Every row gives one point. Two turns around zero, p and q, are shown by what they do to some points. Where does a point land after both, in the order given? Backwards means that the second turn is done in reverse. Each puzzle has new turns, and all numbers are rounded.

Turn p:
[-2 14] => [-11  -9]
[ 4 27] => [-25 -10]
[ 37 -25] => [ 2 45]
[-39 -16] => [ 34 -25]
Turn q:
[ -5 -14] => [-12  -9]
[-19  14] => [-8 22]
[-18 -24] => [-28 -10]
[-18  15] => [-7 22]
[60  9] => [ 55 -25]
Where do these land?
p, then q: [16  9] => [-8 16]
p, then q backwards: [-33 -16] => [37  0]
p, then q backwards: [-1 46] => [-20 -42]
q, then p: [ 26 -36] => [37 25]
p, then q backwards: [-8 -3] => [ 8 -1]

Turn p:
[-20   0 -14  58] => [-18  16  41  41]
[ 36 -14   9 -34] => [ 35   4 -29 -26]
[-37  -9  10   5] => [-15 -27   1  25]
[  8 -15 -15 -48] => [  4   3 -51 -15]
[ 16   5  17 -14] => [ 16  -8  -2 -21]
[-3 34 -6 34] => [-22  12  41  -4]
Turn q:
[-17  32  23 -23] => [-18 -13 -35 -25]
[ 14 -17 -36 -21] => [ 34  23  16 -15]
[ 10 -13 -12  25] => [ 2 11 19 23]
[-16 -23 -27  -5] => [37  6 -2 10]
[23 59 25 39] => [-75  19  -7   8]
[-37 -10  16  -4] => [ 12 -29 -25  11]
[ 24 -27  11  -9] => [  7 -15  33 -11]
Where do these land?
p, then q: [ 52 -14   8  -9] => [-17  27  22 -39]
q, then p backwards: [ 17 -44   4  -8] => [ 8  6 40 24]
q, then p backwards: [-30  11 -11  30] => [-15 -36 -23   0]
q, then p backwards: [-30  43 -28  -5] => [ 17 -22 -42 -32]
q, then p: [-10   4  27  -8] => [  0   0 -22  20]

Turn p:
[-26 -28 -33 -20  -8 -24 -19  -3] => [-10 -55  21 -13 -12  -1   5   1]
[ -7   4 -16 -48 -26 -31 -35  17] => [  0 -25  67 -11 -18 -16  -2   3]
[ 30  -4  39  18  -4  41  30 -33] => [-29  54 -43  23  -6   7  16  -8]
[  5   1  -1   3  22 -37  20   7] => [ 20  -1 -13 -38  -5 -10   0  11]
[  8  25   9  20  11  58  52 -15] => [-15  46 -51  18   7  21 -36 -21]
[ 10 -12 -25   8 -45  -6 -21  21] => [ 23 -26  21  32 -27 -13  10 -15]
[-15  15  26  28 -26  17  11 -14] => [-14  16 -23  36  11 -26 -10   6]
[-17 -22  11 -31  34  -5 -25  45] => [ 15 -14  36 -16   6  40   2  45]
[ 12  21  -8  23  40 -14 -12 -24] => [ 11   5 -15 -29  42  -4  16 -22]
Turn q:
[-30  36  24 -41  24 -13 -12  22] => [ -1 -24 -18 -28 -27  28  48  20]
[ -8 -30  30  -2   4  18 -21  40] => [ 21 -22 -29  42  12  13  20   5]
[ -6  -2 -21   6  13  46   7 -27] => [ 47  10   8 -18   2 -20 -22   1]
[-34  -7  35   2  28  31  33 -46] => [ 44  -1  24 -11 -11 -58  35   9]
[-19 -16   0 -16 -34 -25  -8 -14] => [-20   0  -7  -8  12  -4  18 -44]
[ 30 -18  -1 -19 -22  -5  21  -2] => [-26 -18 -14   4   3 -26 -23 -10]
[ 24  24   4  31 -26 -25 -23 -27] => [-29  -1  53   0  17  19 -11 -14]
[ 20  40 -33  18 -18 -28  26  20] => [-41  22  12  -2 -40  21 -35   1]
[ 22 -27 -37  19  31   1 -24  33] => [  6  31 -30  20  31  26 -28  31]
Where do these land?
p, then q backwards: [ -1 -20  -1  30   2  29 -24 -31] => [ -8 -31  25  -5 -15 -26 -25  22]
p, then q: [-12 -24 -43 -29  15   9  -3   3] => [ 35 -23 -15   5  24 -24   4 -24]
q, then p: [-20 -20  47  10  13   2 -22  -1] => [ 17  18 -51 -15 -15  10   1   8]
q, then p backwards: [  4  22 -12  13 -32 -46   7 -19] => [ 10  11  -4 -50  -7  18  -5 -35]
p, then q: [ 14  66  13  20  49   4 -14  43] => [ -3 -36  18 -24  13  25 -20  79]
q, then p: [  8 -12 -38  23  20  10  38   1] => [ 33   3  37   2  20 -32  -4 -13]
p, then q: [-20 -17   8  -5 -33  29 -25   6] => [18 18 19 46 -3  0 15 -6]
p, then q: [ 18   4  38   5 -28  -8  43  26] => [-34  -3  12   6 -23  49 -25 -18]
p, then q: [ -9   6 -24  -6 -22   2  34 -32] => [ -3  20   3 -24  22   7  15 -40]
p, then q: [ 18  -5  12 -60  15 -29 -32   3] => [ -4 -56 -12   6 -32 -22  37   1]
